Each point is reached from the start by the listed moves, each made once or not at all, plus a little noise. Say if it took an odd or an even number of moves. Then give how often each move was made.
In the rows, zero is written as 128.

Moves:
(1): [231 115  85 105 102 170]
(2): [151 231  77  67 120 111]
(3): [129 125 163  64 160  73]
Start: [143 130 130 105 106 150]
Points:
[142 133 129 104 103 151] => even (0, 0, 0)
[243 117  87  79  81 194] => odd (1, 0, 0)
[143 127 163  44 136 101] => odd (0, 0, 1)

Moves:
(1): [176 114 128 102 172 138 126 126]
(2): [133 148  94  89  89 107 131 133]
(3): [144 133 157 133 109  91 111 105]
(4): [155 122 101 148 132  90 141 149]
(5): [110 150 132 123 159 134 142 130]
(6): [143 145 151 143 112 140 153 167]
(7): [120  82 143  89 114 109 138 141]
(8): [121 103 164 116 146 100  85 174]
Start: [114 111 138  84 111 131 111 139]
Points:
[103 103 181  55 113 129 162 194] => odd (0, 0, 0, 0, 1, 1, 1, 0)
[111 152 166  96 125 149 151 180] => even (0, 0, 0, 0, 1, 1, 0, 0)
[152 116 134  67  77  57 108 249] => even (0, 1, 0, 1, 0, 1, 0, 1)

Moves:
(1): [123 121 136 121 127 145 158 111 141 149 131 119]
(2): [153 123 111 126  94 135 144 105 120 120 113 131]
(3): [122 160 125 132 129 114 105 119 124 116 134 131]
(4): [117 130 151 136 136 131 133 139 118 129 124 127]
(5): [114 119 126 111 142 140 119 127 148 138 128 170]
(6): [122 121 130 116 141 132 130 134 108 112 133 117]
(7): [174 134 112 119 151 162 146 150 136 120 149 109]
(8): [132 135 100 122 129 153 132 143 139 119 130 128]
(9): [130 115 160  82  92 142 145 136 160 172 122 158]
(10): [127 126 146 116 112 157 111 137 148 130 176 159]
(11): [125 118 127 128 134 123 139 132  95 139 129 129]
(12): [128 148 162 144 122  99 171 135 161 124 138 127]
Start: [122 133 134 125 111 136  96 136 102 141 120  91]
Points:
[156  89 181  28  88 249 168 155 124 197 173 160] => odd (1, 1, 0, 1, 1, 1, 1, 0, 1, 1, 1, 0)
[146 121 162  70  34 214 120 156 151 169 140 152] => odd (0, 1, 0, 1, 0, 0, 0, 1, 1, 1, 0, 0)
[127  99 149  59  68 201 181 143  88 185 104 106] => odd (1, 1, 0, 1, 0, 1, 0, 1, 1, 0, 1, 0)
